Each row is a point. The last column is the point's height on a tilted bowl or saddle (a function of degree 2), plus a little noise. Along how many of its main directions does it bend up, bend down or stay straight?

Points:
-0.26; +0.19; +0.07; -0.21
+0.52; -0.56; +0.38; -0.46
+0.46; -0.42; -0.21; -0.31
-0.53; -0.20; +0.31; -0.30
-0.63; +0.70; +0.09; -0.47
-0.27; +0.04; +0.25; -0.20
+0.45; -0.31; -0.17; -0.31
-0.49; -0.11; +0.07; -0.25
-0.64; +0.02; +0.45; -0.40
-0.34; -0.08; -0.48; -0.33
+0.51; +0.16; +0.44; -0.38
+0.24; +0.01; +0.28; -0.24
-0.46; -0.27; -0.52; -0.32
+0.62; -0.22; -0.02; -0.42
+0.06; +0.53; -0.30; -0.42
+0.27; +0.44; -0.68; -0.71
+0.11; -0.17; +0.01; -0.18
Directions: 0 up, 2 down, 1 straight

Points (17 x 4):
-0.48; -0.26; +0.16; -0.12
-0.01; -0.30; +0.51; +0.07
+0.28; +0.53; +0.88; -0.54
+0.15; -0.38; +0.44; +0.03
-0.30; -0.31; -0.18; -0.15
-0.27; -0.32; +0.32; -0.02
+0.07; +0.15; -0.33; -0.17
+0.12; -0.37; -0.39; -0.41
+0.47; +0.09; -0.51; -0.48
+0.10; -0.23; +0.02; -0.09
-0.28; +0.62; +0.06; -0.57
-0.15; +0.39; -0.39; -0.23
+0.12; +0.86; -0.10; -0.75
-0.75; -0.37; +0.39; -0.31
+0.33; +0.11; -0.20; -0.23
-0.10; -0.62; -0.54; -0.66
+0.05; +0.32; +0.14; -0.18
Directions: 0 up, 2 down, 1 straight

Points (26 x 5):
+0.03; +0.03; -0.41; +0.49; +0.25
-0.56; +0.43; -0.57; +0.19; +0.43
+0.26; -0.12; +0.14; +0.13; -0.16
+0.38; -0.45; -0.41; -0.32; -0.42
+0.36; +0.46; -0.59; +0.01; -0.65
-0.21; +0.15; -0.06; -0.64; -0.10
-0.43; +0.32; +0.45; -0.24; -0.90
+0.28; -0.26; +0.09; -0.40; +0.05
+0.65; -0.31; -0.14; -0.11; -0.32
+0.22; -0.57; -0.09; +0.33; -0.13
+0.59; +0.09; +0.01; -0.08; -0.12
+0.05; +0.42; +0.05; +0.22; +0.16
+0.00; +0.41; +0.28; -0.28; -0.31
+0.11; -0.04; -0.14; -0.66; +0.06
+0.41; +0.14; -0.48; -0.06; -0.72
+0.52; -0.09; -0.32; +0.05; -0.54
+0.45; -0.57; +0.07; +0.94; +0.47
+0.07; +0.68; +0.10; -0.20; -0.07
+0.04; -0.60; +0.48; +0.64; -0.28
+0.00; +0.45; +0.04; +0.11; +0.02
-0.44; -0.06; -0.39; -0.37; -0.06
-0.57; -0.11; +0.05; -0.35; -0.21
+0.37; -0.27; +0.16; -0.49; +0.23
+0.60; -0.74; -0.02; +0.01; -0.13
+0.26; +0.34; +0.60; +0.48; +0.19
+0.70; +0.17; -0.43; +0.19; -0.58
Directions: 2 up, 1 down, 1 straight

Points (46 x 7):
-0.20; +0.71; -0.29; +0.24; +0.09; +0.01; -0.39
-0.25; -0.08; -0.13; -0.13; -0.40; +0.24; -0.24
-0.58; -0.51; -0.49; +0.28; +0.14; -0.53; -0.36
+0.50; -0.27; +0.25; +0.02; +0.29; -0.10; -0.21
-0.22; -0.61; -0.42; +0.38; -0.38; +0.24; -0.19
-0.67; +0.57; +0.28; +0.54; +0.20; -0.15; -0.73
+0.03; -0.28; -0.12; +0.01; +0.68; +0.39; -0.25
-0.54; +0.17; -0.37; +0.03; -0.61; -0.48; -0.52
+0.62; +0.54; +0.15; -0.41; +0.34; +0.33; -0.42
-0.22; -0.08; -0.19; -0.20; +0.21; +0.30; -0.22
-0.29; -1.01; +0.50; -0.03; +0.31; -0.59; -0.06
-0.29; +0.62; +0.44; -0.20; +0.50; -0.46; -0.37
+0.12; -0.65; -0.08; -0.01; -0.07; -0.14; -0.17
-0.27; -0.70; -0.01; +0.12; +0.50; +0.79; -0.33
-0.06; -0.03; +0.65; -0.27; +0.26; -0.05; -0.17
-0.75; +0.42; -0.47; +0.60; +0.64; -0.39; -0.95
-0.81; +0.14; -0.03; -0.25; -0.31; -0.46; -0.60
-0.24; +0.12; -0.90; +0.03; +0.51; +0.56; -0.49
+0.11; -0.23; -0.06; -0.08; +0.53; -0.02; -0.17
-0.22; +0.28; -0.01; -0.41; +0.01; +0.33; -0.26
-0.02; -0.55; +0.46; -0.20; -0.35; -0.19; -0.27
-0.02; -0.01; +0.22; +0.08; +0.13; +0.31; -0.18
-0.35; -0.24; -0.04; +0.70; +0.14; -0.84; -0.32
-0.06; +0.17; -0.14; +0.31; -0.01; +0.42; -0.20
-0.19; -0.24; +0.14; +0.20; +0.25; +0.00; -0.10
-0.01; -0.12; -0.57; -0.03; +0.45; +0.20; -0.30
+0.12; +0.15; -0.08; +0.00; +0.34; -0.04; -0.17
+0.29; -0.41; +0.07; +0.51; -0.55; -0.44; -0.36
+0.21; +0.21; -0.03; -0.34; -0.19; -0.05; -0.18
+0.77; +0.07; +0.01; -0.63; +0.02; -0.57; -0.47
-0.63; -0.02; +0.10; +0.77; -0.77; +0.23; -0.73
-0.46; -0.30; -0.19; +0.01; +0.34; +0.55; -0.29
+0.21; -0.42; -0.81; -0.03; +0.41; +0.16; -0.39
-0.59; -0.75; +0.04; +0.40; +0.15; +0.21; -0.20
+0.10; +0.00; +0.01; +0.68; -0.12; +0.32; -0.28
+0.33; +0.57; +0.39; -0.11; -0.18; -0.17; -0.23
-0.39; -0.03; -0.60; +0.20; +0.06; -0.26; -0.35
-0.10; +0.07; -0.47; +0.37; -0.13; +0.37; -0.17
+0.60; -0.66; +0.07; +0.15; -0.38; -0.72; -0.45
-0.40; -0.57; +0.39; -0.17; +0.41; -0.11; -0.15
+0.13; -0.12; +0.16; -0.09; -0.06; +0.23; -0.18
-0.37; -0.75; +0.04; -0.34; -0.14; -0.02; -0.30
-0.17; -0.17; +0.51; +0.17; -0.05; -0.06; -0.21
-0.76; +0.56; +0.08; -0.07; +0.44; +0.50; -0.72
+0.06; +0.11; +0.27; +0.38; +0.07; +0.30; -0.27
+0.21; -0.03; +0.26; -0.84; -0.14; -0.12; -0.28
Directions: 0 up, 4 down, 2 straight
